Every row gives one point. The points of each table are mixes of a few directions, plus a little noise. Count the directions of each table, and those that both share. Where both have some left over, give the other angles between the two spaces (their principal angles), to ten degrees, smallest first.

First (5 x 3)
-14	-11	-13
-77	-56	-66
23	17	19
5	3	4
63	46	55
Second (6 x 3)
-19	-49	28
43	114	-63
-4	-10	6
-24	-65	36
-3	-8	4
7	16	-10
Directions: first 1, second 1, shared 0; angles 70

First (8 x 4)
-2	17	-31	57
-1	18	-31	56
3	-23	43	-77
-1	17	-30	53
-2	17	-30	55
2	-32	54	-100
-1	12	-21	40
1	-26	46	-84
Second (6 x 4)
20	-56	34	-111
-29	51	23	43
20	-25	-35	4
-1	6	-13	22
-36	63	24	59
26	-39	-32	-17
Directions: first 1, second 2, shared 1

First (6 x 6)
-2	1	4	-17	-13	-2
-11	3	17	-91	-66	-7
5	-2	-8	42	30	4
11	-4	-18	95	69	8
9	-3	-15	78	57	7
-13	4	20	-106	-78	-9
Second (9 x 6)
18	59	34	-29	-5	-98
1	11	-8	-2	29	3
-15	-29	-3	31	-23	75
-36	-4	63	-16	32	14
35	26	2	-4	-83	-83
20	53	-44	9	67	6
-36	-60	11	7	15	78
25	-27	-27	-25	-42	-73
-10	-28	-28	28	7	80
Directions: first 1, second 4, shared 0; angles 50

First (9 x 8)
25	-44	10	3	30	-22	-24	6
60	82	-1	54	-5	-160	-54	-52
-30	38	-7	34	-9	58	40	0
-25	-32	26	-4	-21	31	-17	32
5	1	7	-42	2	34	46	9
-18	45	-49	-5	-25	-33	-16	-37
21	-95	92	-61	-8	8	-21	73
-15	-25	-30	1	24	41	11	-5
-24	30	-50	21	13	44	34	-27
Second (9 x 8)
1	27	64	22	-30	18	-6	-8
-1	-18	-45	-14	21	-12	4	6
0	12	27	9	-13	7	-2	-3
0	23	53	17	-25	16	-4	-7
-3	-73	-173	-57	81	-46	17	22
2	57	138	46	-63	38	-12	-17
-1	-33	-79	-25	37	-21	7	9
-1	-24	-54	-18	25	-16	5	6
2	29	69	22	-31	19	-7	-8
Directions: first 5, second 1, shared 0; angles 30

First (7 x 9)
29	-14	80	-16	-23	-23	-31	37	2
-8	-30	-10	32	28	-13	51	-26	-123
-41	-28	44	11	40	52	-21	-31	-8
56	34	-32	-16	-35	-6	6	7	102
-24	-11	86	-22	-2	-32	43	80	-6
1	34	-87	-4	-22	-15	-19	-6	19
-12	14	-82	16	13	36	-28	-61	13
Second (8 x 9)
48	-3	36	52	17	-58	8	48	36
29	11	35	60	4	-25	-50	60	-32
-37	-35	-34	-12	-7	44	-6	-28	18
65	104	65	-15	6	-76	13	34	-84
19	-5	19	42	6	-20	-22	36	3
-7	-16	-15	-17	2	5	28	-22	35
-52	-40	-50	-36	-10	57	10	-52	27
-64	-15	-58	-75	-17	71	18	-78	-5
Directions: first 5, second 3, shared 0; angles 30, 40, 70

First (8 x 9)
-22	102	7	45	-3	-54	-20	70	-19
-40	-15	13	5	36	30	18	32	10
41	7	15	-27	57	22	-9	14	3
-40	-7	17	-12	6	-12	-10	52	-15
-41	-53	15	-43	-31	-27	-24	34	-27
101	20	-39	37	17	55	39	-126	48
-31	-42	16	-40	-18	-21	-22	35	-24
31	-13	-43	36	-65	6	27	-111	24
Second (10 x 9)
-62	-9	2	26	-7	7	20	22	6
-38	-6	1	16	-4	4	12	14	3
38	6	-1	-16	4	-4	-12	-14	-3
154	24	-4	-64	17	-17	-49	-56	-14
-31	-5	1	13	-3	3	10	11	3
-63	-10	2	27	-7	7	20	23	6
-99	-15	2	41	-11	11	32	36	9
217	33	-5	-91	24	-24	-69	-79	-20
-55	-9	1	23	-6	6	18	20	5
-61	-9	2	25	-7	7	19	22	6
Directions: first 4, second 1, shared 1

First (10 x 11)
-33	-16	-87	-47	-43	10	-17	-48	-34	15	13
-15	75	64	-9	67	-69	-49	41	-6	2	15
108	38	-19	-34	5	36	10	14	12	-50	27
-9	2	-66	14	21	14	46	-14	-31	2	-13
-32	-32	14	38	-18	-15	28	19	17	-3	-37
20	7	-41	-19	-35	-48	8	0	-50	59	9
-79	-48	31	-1	-31	22	-43	-23	46	-25	-14
-15	-28	84	9	-19	29	-33	24	92	-82	-20
121	47	-45	-23	20	12	36	3	-49	27	39
-64	-45	64	70	33	9	14	-16	3	55	-21
Second (9 x 11)
-103	-26	-74	-1	-36	-17	13	-20	-11	-13	-24
-22	-41	-17	-4	25	19	-29	-16	-7	-3	-74
3	22	28	31	-20	20	52	7	33	-24	74
-60	-24	-33	10	-14	8	14	-15	5	-17	-17
195	29	133	-10	86	35	-53	31	10	30	-1
41	27	27	-1	0	-8	5	14	2	8	37
31	44	-16	-44	-18	-71	-29	20	-44	43	23
-61	-26	-9	40	-14	43	46	-16	36	-41	13
-25	-7	-37	-22	-8	-29	-22	-4	-26	14	-31
Directions: first 6, second 3, shared 2; angles 80

First (10 x 12)
118	36	-96	12	43	137	-4	-65	-36	117	-30	23
-28	-17	17	-18	-6	-36	-2	-10	-10	-25	0	-20
-32	-19	35	-12	-6	-44	-1	3	7	-28	6	-14
12	-24	85	17	22	-21	0	24	77	17	23	24
37	46	-124	-2	-8	81	1	-34	-81	29	-31	-4
-24	15	10	24	-21	-15	6	57	27	-32	15	21
1	7	-86	-40	-6	24	-5	-72	-99	4	-34	-45
-41	-13	38	-2	-15	-49	1	27	18	-41	12	-6
-25	-17	54	4	-3	-41	1	27	37	-23	16	4
-18	-15	67	16	0	-37	2	42	59	-17	22	17
Second (11 x 12)
2	-58	-6	53	58	41	9	-97	-30	-13	-66	20
38	23	-43	-45	-80	-34	-21	-38	-53	-48	23	-27
-37	-41	10	54	71	30	35	7	42	25	-3	17
51	34	22	-47	-32	-23	-8	64	64	58	89	-16
43	28	9	-47	-35	-9	-30	-15	-24	12	-4	-9
-1	27	71	6	17	3	-5	93	76	46	10	36
12	8	-48	-24	-48	-27	-5	-32	-37	-40	24	-28
-21	2	35	40	10	2	7	49	43	-12	-6	35
15	56	-7	-85	-57	-30	-28	35	-32	25	19	-39
-51	-50	-46	68	17	14	21	-76	-59	-88	-60	13
-55	-32	0	31	75	31	28	5	8	32	-28	-1
Directions: first 3, second 5, shared 2; angles 90

First (9 x 14)
-22	17	12	13	-69	-69	-19	97	-125	105	74	-15	28	-33
-60	23	-2	33	-48	-1	1	51	-71	87	46	2	24	-1
7	-4	-2	-4	19	16	5	-23	31	-27	-18	3	-7	7
-1	-1	-3	1	9	16	5	-15	20	-12	-12	5	-3	7
57	-24	0	-32	54	11	3	-62	83	-95	-53	0	-27	5
-76	16	-23	40	19	107	31	-57	67	-1	-30	28	3	50
-12	1	-4	7	7	21	5	-13	16	-6	-9	6	-2	11
103	-33	15	-60	47	-53	-17	-30	46	-99	-37	-17	-28	-23
2	6	9	0	-36	-47	-13	55	-69	49	39	-11	12	-24
Second (9 x 14)
33	-2	18	-18	-39	-89	-25	72	-88	44	48	-23	10	-43
-71	15	-23	39	21	105	31	-58	68	-6	-33	27	0	50
71	-17	18	-39	0	-78	-23	27	-29	-22	10	-22	-8	-37
-30	15	4	17	-43	-24	-6	53	-70	70	43	-4	19	-12
1	-4	-6	-1	25	33	9	-38	48	-36	-28	8	-9	16
47	-20	-2	-27	53	19	4	-63	83	-91	-53	2	-24	11
41	-12	6	-22	15	-25	-8	-7	11	-34	-10	-8	-10	-11
-13	12	9	8	-49	-51	-14	69	-89	73	52	-12	19	-25
-77	18	-23	42	17	107	32	-55	65	1	-30	28	3	51
Directions: first 2, second 2, shared 2

First (9 x 18)
6	-4	-47	51	4	-73	-6	-22	-3	20	2	17	16	29	2	34	-35	-19
-42	-4	-14	18	-11	-42	0	15	-5	-16	6	-9	6	-9	29	-1	-35	-22
-33	9	20	27	1	-30	-13	-2	2	-72	39	23	35	-15	62	-15	36	-5
19	-1	-19	19	38	25	-4	0	-76	10	-55	-99	-33	-8	13	-23	53	58
115	-20	34	-60	35	128	0	-30	31	95	-56	-2	-37	12	-129	4	61	26
-58	2	-27	4	-11	-20	12	40	-56	-9	-25	-80	-29	-20	44	-20	-41	12
9	-35	32	47	28	-30	-40	-36	72	-18	16	60	54	-17	-11	3	53	-68
26	1	7	-82	-38	61	30	18	41	71	-5	29	-36	17	-82	21	-73	-10
-42	50	14	-23	-47	-19	22	17	-7	-80	80	57	22	13	72	-1	-21	26
Second (11 x 18)
-6	14	-8	26	-7	-58	-20	17	-6	-25	6	-33	10	-8	40	-23	-8	-14
10	-24	15	-40	11	89	31	-26	10	39	-6	50	-17	13	-61	35	13	25
-1	1	-1	3	-1	-5	-3	3	-2	-2	0	-2	2	-2	4	-1	0	-2
-4	7	-4	13	-2	-27	-9	8	-1	-13	2	-16	6	-5	19	-13	-2	-9
-10	23	-15	40	-12	-87	-31	24	-8	-40	9	-49	17	-13	62	-35	-15	-23
4	-9	3	-12	3	24	8	-8	2	12	-4	13	-6	2	-17	11	3	7
-11	24	-15	42	-14	-90	-31	27	-10	-39	7	-51	17	-12	59	-36	-14	-24
26	-60	40	-104	30	229	78	-65	26	103	-19	129	-43	31	-159	92	36	65
-3	13	-6	21	-6	-44	-13	12	-4	-19	2	-25	8	-7	30	-18	-6	-13
12	-28	17	-48	15	105	36	-30	12	47	-10	58	-19	14	-72	42	15	27
-15	35	-24	60	-18	-133	-45	38	-16	-60	11	-75	26	-18	93	-54	-21	-37
Directions: first 5, second 1, shared 0; angles 30

First (11 x 20)
32	-45	23	-23	-20	43	14	-54	-3	-38	32	44	44	40	19	28	-28	78	32	-34
-5	-51	2	17	9	14	-6	-18	-15	-23	57	-16	66	82	14	51	4	-13	-3	-66
20	31	-12	-24	9	-62	47	27	-1	66	-59	-29	-40	-45	-52	-54	43	-49	-43	74
-3	-13	-40	-2	35	28	12	-21	-28	-45	5	1	33	31	25	38	-11	20	15	-21
-41	-46	-2	28	-27	83	-42	-60	-28	-4	44	6	8	40	-6	9	-20	-11	18	-41
-92	107	-126	54	119	25	-39	69	-16	-106	-46	-5	-49	-54	104	47	-44	5	54	-18
8	52	36	0	-5	-82	7	69	53	36	-26	-3	-45	-52	-3	-37	18	-14	-16	25
13	-49	50	-5	-29	25	17	-49	19	-23	58	55	35	63	24	19	-28	75	41	-76
26	-6	24	-15	-23	-53	25	14	4	73	-20	-32	-12	-11	-60	-42	45	-57	-50	46
44	16	35	-21	-36	-18	-44	37	20	3	-24	-13	1	-64	-15	-7	6	-2	-30	67
-3	4	11	-6	-30	-2	5	-14	-3	58	-23	-7	-43	-31	-50	-54	16	-33	-19	44
Second (10 x 20)
33	-21	-10	-15	-11	17	-46	10	-29	-13	-12	-49	47	-20	-24	28	18	-38	-46	58
25	-40	-6	-9	-13	51	-29	-16	-31	5	-4	-34	57	-20	-14	0	9	-27	-26	23
4	56	79	10	3	-132	43	79	107	2	27	53	-41	16	50	-5	-6	61	31	-71
-44	9	-24	12	13	29	34	-41	-8	3	1	40	-49	17	10	-22	-22	28	44	-33
-41	-18	-57	17	26	-5	40	-26	-53	75	-15	-60	-20	34	-65	-36	49	-112	-44	16
-17	-7	1	-2	-14	108	-7	-68	2	-54	13	89	-10	-18	58	-8	-73	117	89	-49
50	24	75	-6	-11	-120	-7	98	76	4	15	-16	29	-8	18	20	26	0	-33	-9
-12	35	-45	-10	2	38	-42	-25	-26	-81	-20	32	-51	-6	9	54	-39	54	27	54
17	-12	-2	-8	-9	28	-24	-6	-12	-15	-3	-10	25	-14	-1	12	-4	2	-9	20
-16	-28	-13	14	12	-12	36	-7	-23	74	-2	-48	16	19	-40	-42	43	-84	-36	-11
Directions: first 6, second 4, shared 3; angles 50

First (8 x 24)
-70	3	-71	-9	37	-6	9	5	-64	19	5	54	55	-9	10	-35	6	24	-11	-53	-21	30	-27	10
71	0	83	-8	-30	11	-6	-5	72	-19	0	-44	-48	6	-8	26	-2	-22	10	52	7	-36	34	-8
15	10	58	-58	14	10	6	2	40	-4	23	14	1	-11	1	-17	10	0	-15	7	-43	-33	33	6
-12	2	39	-49	20	-20	-2	0	8	6	41	1	-24	-16	1	-7	-6	9	-59	-5	-34	-34	25	12
22	30	-27	-13	9	104	37	10	35	-11	-74	96	149	15	6	-62	60	-9	158	-11	-37	48	-9	-13
-49	-23	-127	111	-18	-38	-16	-4	-98	13	-32	-28	-12	15	0	34	-26	7	1	-26	83	64	-70	-9
-44	-19	-55	43	-1	-54	-17	-4	-66	14	17	-33	-47	-3	0	28	-31	12	-62	-18	39	13	-29	4
69	-4	99	-17	-29	-6	-12	-6	74	-17	18	-60	-75	1	-9	35	-10	-21	-22	56	5	-51	44	-4
Second (8 x 24)
-47	-12	-26	39	-66	36	0	-11	3	-20	-7	-16	-14	17	58	-4	-31	42	-31	4	1	-43	-21	48
12	-2	-3	33	-84	17	4	50	-55	2	4	-54	-45	-20	45	30	-31	-15	-83	-24	-30	-17	-23	-35
22	3	20	-18	24	-14	16	-29	83	-20	-45	23	31	31	-3	-26	20	9	107	39	36	-1	21	6
-33	-38	47	-10	69	-31	-78	-74	47	-102	55	-55	-14	-96	-29	40	-47	-25	-2	-40	-76	-29	-11	63
-19	2	-29	-7	25	-24	-1	-1	-39	22	28	11	4	3	-2	0	-7	6	-27	-16	14	27	-5	6
-17	1	13	5	1	65	-24	63	-92	48	19	7	-45	-33	-92	5	43	-21	-117	-36	-67	-9	-18	-44
9	5	-20	-7	11	-47	33	33	-8	41	-50	25	-12	33	-25	-27	30	6	28	16	45	7	2	-59
78	42	-7	-40	19	-2	47	-30	67	19	-3	56	92	70	50	-25	20	0	128	57	81	66	50	15
Directions: first 3, second 6, shared 1; angles 50, 60

First (10 x 32)
35	-39	9	70	-26	-128	36	-34	-3	-19	1	-48	4	68	-23	-101	-7	-121	62	-16	20	-5	-62	0	54	-101	72	122	33	28	-13	103
-5	8	100	14	-34	-61	3	3	43	-3	-6	2	-62	3	-26	-39	-19	-17	60	19	-65	30	-28	-3	49	-34	29	-27	-26	-14	-18	51
-6	-69	21	52	30	-76	-35	-34	-4	-24	-21	-56	-27	-35	-41	-9	39	-98	113	41	-37	19	-82	63	-7	-53	127	54	22	24	-1	41
-17	3	7	-18	25	39	-26	1	-1	8	-6	12	-17	-54	-13	53	12	27	12	18	-28	8	-4	17	-33	30	7	-53	-11	-5	-5	-33
-20	14	83	-25	36	42	-44	-4	34	-44	-5	57	-15	-45	-37	19	25	53	-14	6	-47	91	26	23	11	31	28	-90	-20	-53	-20	-25
-24	-27	-7	-7	20	31	-37	11	2	-23	-11	-16	9	-17	23	28	23	26	-5	28	-10	9	22	36	-14	40	16	-14	-2	-7	38	-34
-7	29	-60	-33	-10	63	12	26	-22	48	5	3	7	-19	32	54	-16	48	-39	1	20	-61	25	-28	-47	44	-79	-30	-11	15	11	-49
14	17	-33	-9	-20	10	29	11	-7	3	12	10	34	54	32	-27	-18	22	-61	-31	47	-18	39	-34	18	7	-54	24	6	-1	12	-1
52	63	-86	-18	-20	18	82	-10	-42	46	34	41	55	56	4	-24	-42	-6	-93	-81	94	-49	19	-78	-9	-26	-100	40	22	17	-40	11
-24	0	-35	-28	2	60	-19	34	-3	8	-4	-7	13	-8	51	45	1	64	-37	18	7	-27	47	5	-28	64	-50	-32	-9	0	42	-60
Second (9 x 32)
-4	-10	27	6	10	-29	-16	-11	4	-7	-2	-3	-25	-13	-22	-11	4	-31	39	4	-15	17	-42	6	9	-18	39	-7	6	-1	-12	10
36	7	-90	12	-1	80	57	0	-15	-33	11	17	138	74	47	-4	16	67	-154	-35	74	0	159	10	-9	26	-69	84	7	-12	27	1
-32	-2	60	-15	2	-46	-45	4	8	37	-11	-14	-109	-72	-34	23	-12	-41	119	34	-62	-12	-119	-6	-9	-9	43	-76	-11	13	-19	-12
-28	11	-16	-28	10	46	-25	14	-12	59	-13	-7	-52	-92	-9	95	1	26	50	42	-47	-46	-34	9	-71	37	-19	-70	-23	20	-5	-51
26	2	-54	11	-1	45	37	-3	-9	-28	8	11	92	55	29	-12	11	38	-100	-26	50	6	102	7	1	12	-39	60	8	-10	16	6
32	-3	-42	20	-1	24	40	-9	-4	-45	11	12	98	76	25	-41	11	23	-102	-36	59	23	99	5	23	-3	-24	77	15	-15	15	22
-5	-7	12	2	12	-9	-14	-8	-1	0	-4	-2	-17	-22	-18	8	7	-17	29	8	-15	8	-28	9	-7	-7	26	-10	2	2	-9	0
-24	25	52	-24	-52	-51	-7	39	22	42	2	-10	-88	11	25	-28	-51	-3	52	9	-23	-40	-62	-56	39	2	-38	-60	-20	8	10	-2
-2	-23	51	16	22	-59	-28	-26	7	-25	-3	-5	-36	-16	-44	-31	12	-63	67	1	-21	43	-75	16	24	-40	82	0	16	-5	-23	26
Directions: first 5, second 3, shared 2; angles 30

First (10 x 32)
3	5	-2	5	-10	4	8	4	5	-1	8	0	-3	-7	7	-1	-2	0	-3	9	-2	-2	-2	-4	2	-7	-2	0	-5	-3	9	-9
-34	-80	0	-77	146	-62	-138	-81	-46	17	-106	0	70	100	-86	22	36	-5	41	-118	37	21	28	47	-27	111	56	1	69	29	-124	132
6	16	0	16	-29	11	28	17	9	-5	21	0	-13	-18	17	-5	-7	1	-9	24	-7	-5	-4	-9	6	-21	-11	1	-13	-4	25	-27
9	23	-1	22	-42	19	40	24	13	-5	31	0	-20	-27	24	-7	-12	2	-12	33	-10	-6	-7	-14	7	-32	-17	-1	-19	-8	35	-38
10	26	-1	26	-48	19	47	27	14	-6	35	0	-22	-32	27	-6	-13	1	-14	38	-12	-6	-9	-16	9	-37	-18	0	-22	-9	39	-42
-25	-54	0	-54	102	-42	-95	-55	-31	13	-74	0	50	68	-60	15	23	-2	29	-84	25	14	17	33	-19	78	39	0	47	20	-85	90
-1	-1	2	0	3	0	-3	-1	-2	-1	-1	-1	1	1	-1	0	0	0	0	-2	1	1	0	0	-2	2	1	0	0	1	-3	3
-19	-39	1	-41	75	-31	-69	-40	-23	9	-53	0	37	50	-44	10	17	-2	21	-61	18	9	15	24	-14	57	30	-1	36	13	-63	68
18	39	0	40	-73	30	70	40	23	-8	52	0	-34	-50	43	-9	-18	3	-20	58	-16	-11	-12	-22	14	-55	-29	-1	-33	-14	63	-66
30	65	0	67	-124	50	117	68	39	-15	90	0	-58	-83	72	-19	-31	4	-35	100	-30	-18	-22	-38	23	-93	-48	-2	-57	-24	105	-110
Second (9 x 32)
9	-49	-30	-4	20	36	-44	-63	-14	18	-34	3	-4	-6	-12	-15	-13	-18	-25	56	74	18	18	8	-3	-12	12	6	24	45	17	17
-11	-42	-14	-9	2	-18	-56	-66	-53	29	-130	23	-16	-31	1	14	-68	-26	-9	72	30	78	2	-5	24	14	31	-23	-11	74	3	31
-13	23	15	-13	-73	-75	61	1	-11	27	-98	-4	-18	-2	-5	8	-22	2	68	19	-78	90	-23	-9	-14	21	16	-40	-29	-36	9	15
-4	23	14	-6	-43	-43	55	20	8	6	-16	-10	-7	9	-5	-1	10	10	41	-12	-55	27	-11	-4	-18	7	0	-16	-12	-44	7	-1
28	27	-3	-13	-65	8	125	25	76	0	103	-49	3	57	-31	-51	99	30	62	-29	-20	-29	6	12	-83	-25	-26	11	37	-125	44	-15
2	16	8	12	42	28	-16	41	15	-30	87	3	16	2	14	6	21	11	-31	-50	4	-73	4	0	15	-4	-16	25	0	-5	-22	-22
-6	-30	-12	-3	14	-1	-46	-43	-35	16	-74	16	-7	-20	0	11	-42	-20	-16	45	31	41	3	-1	21	5	18	-10	-5	56	-1	18
-26	-2	15	23	87	12	-119	19	-53	-28	-18	45	8	-49	40	55	-73	-18	-79	-22	12	-35	-6	-13	87	24	8	8	-34	105	-58	-7
22	32	4	9	19	49	43	63	66	-38	177	-27	23	38	-3	-23	87	30	-11	-79	3	-117	12	10	-30	-24	-39	41	26	-72	0	-37
Directions: first 1, second 3, shared 0; angles 70
